Each row of a before or after table is a point. The points were changed in one or more steps. Then noise was added and the rows were shuffled. The steps act on how far a point lies along the listed directions, d1 being the first. Write out the steps. A step turns or swaps two directions, mirrors them in a line or flattens them onto one, adds a multiple of one to another, or multiplies one. Angles are multiples of 10 degrees, from the lower direction toward the higher: turns from -170 to 170, lines from 10 to 170 but not 90. Use the fewest steps. Two steps may share a direction if one is a turn and the other turns, adds or multiplies; they go together, in the order done. Otherwise the lowest direction goes first.

Directions:
(1): | 29 | 44 |
(2): | -44 |  29 |
Before, 10 rows:
|  13 | -29 |
| -16 |   6 |
|   4 | -48 |
| -19 |  30 |
|  -6 | -38 |
|  -7 |  52 |
|  -3 |   1 |
| -11 | -45 |
| -47 |  33 |
|   2 | -36 |
After:
| -34 | -81 |
| -14 | -83 |
| -24 | -67 |
|   3 | -43 |
|  15 |  85 |
| -12 |  44 |
| -15 | -61 |
| -17 |   3 |
|  -4 |  -3 |
| -45 |  33 |
Steps: multiply d1 by 2

Directions:
(1): |  -2 |  18 | -38 |   5 | -51 |  62 |
(2): |  49 | -51 |  -3 | -51 |   7 |  25 |
(3): |  49 |  71 |   3 | -23 |  16 |  -1 |
Before, 8 rows:
|  49 |   0 | -30 | -59 | -25 |  75 |
|  36 |  74 | -13 |  26 |   2 |  21 |
| -37 |  33 | -34 |  48 |  -7 | -11 |
|  15 | -40 | -33 | -15 | -57 |  67 |
| -35 |  75 | -31 |  39 |   5 |   2 |
| -16 |  -5 |  11 |  14 |  34 | -51 |
| -66 |  31 | -12 |  31 | -57 |   9 |
| -10 |  -9 |  16 |  12 | -11 | -18 |
After:
|  68 | -26 |  12 | -79 |  38 |   8 |
|   4 |  58 | -55 |   2 | -22 |  60 |
| -38 |  24 |  -5 |  37 |   3 | -24 |
| -29 | -13 | -29 | -12 | -73 |  54 |
|  72 |  71 | -17 |  -5 |   4 |  39 |
| -10 |  10 | -56 |  21 | -32 |  36 |
|  36 | -90 |   3 | -45 |  -6 |  20 |
| -15 | -10 |   9 |  17 | -22 |  -8 |
Steps: turn d1 and d2 by 60 degrees; multiply d3 by 1.3

Directions:
(1): | -25 |  50 | -24 | -23 | -24 | -56 |  41 | -52 |  38 |   1 | -37 |
(2): |  24 |  89 | -11 | -28 |  17 |  58 | -34 |   0 |  22 |   5 |  17 |
(3): | -11 |  15 | -71 |  62 | -34 |  37 |  41 |  35 |  -1 | -14 |  -6 |
(4): |  88 | -30 |   9 | -26 | -15 |  29 |  53 |  -4 |  33 |   3 | -28 |
(5): | -51 | -13 |  25 |  -4 |   8 |  26 |  37 |  20 |  58 |  69 |  33 |
Before, 10 rows:
|  48 | -13 | -15 |   2 | -27 |  42 |  71 |   1 |  49 | -11 | -29 |
|  10 | -42 | -21 |  16 |   0 | -27 |  22 |   1 | -15 | -10 | -27 |
|  27 |  16 | -29 |   7 | -23 | -17 |  40 | -12 |  11 | -19 | -51 |
| -13 |  44 |  37 |   0 |  31 |  43 | -81 |  13 | -17 |   5 |  32 |
| -20 |  38 | -25 |  -9 | -19 | -10 |  21 |   8 |  15 |  13 |   3 |
| -19 |  48 | -38 |  35 | -22 |  20 |  13 |   0 |  28 | -15 |   4 |
|  23 |  20 | -16 |   6 | -32 | -41 |  34 | -32 |   6 | -26 | -58 |
| -23 |  56 | -29 |  44 |  18 |  48 | -60 |  28 | -18 |   2 |  36 |
| -58 |  59 |   7 | -19 |  39 |  57 | -50 |  18 |  45 |  53 |  50 |
|  -1 | -70 | -28 |   7 | -39 | -45 |  56 | -22 |  32 |  -6 | -31 |
After (10 x 11):
|  -3 | -88 | -34 |  55 | -20 |  24 |   8 |  42 | -12 | -12 |  13 |
|  13 |  96 | -27 | -22 |  -5 |   0 |   2 | -43 |  47 |  10 | -19 |
| -13 |  49 |  27 | -71 |  22 |  16 |   4 | -33 |  89 |  61 |   6 |
|  32 |   8 |  -3 | -15 |  -8 |  30 |  15 |  29 |  13 |  16 |  12 |
|  57 | -31 |   7 |  37 |  -4 |  33 | -14 |  33 | -35 | -28 | -14 |
|  -3 | -30 | -36 |  35 |   0 | -10 |  10 |  19 | -25 | -13 | -14 |
|  35 | -13 | -10 |  31 |   9 |  40 | -16 |  42 | -30 | -20 |  -8 |
|  -9 |  64 |  34 | -48 |   1 | -32 | -17 | -59 |  35 |  10 | -22 |
|  35 |  38 | -12 |  12 |  -9 |  56 |   6 |   7 |  35 | -11 |   8 |
| -30 |  -4 |  -3 |  45 |  17 |  66 | -38 |  49 | -20 | -13 |  41 |
Steps: turn d1 and d4 by 130 degrees; turn d2 and d3 by -30 degrees
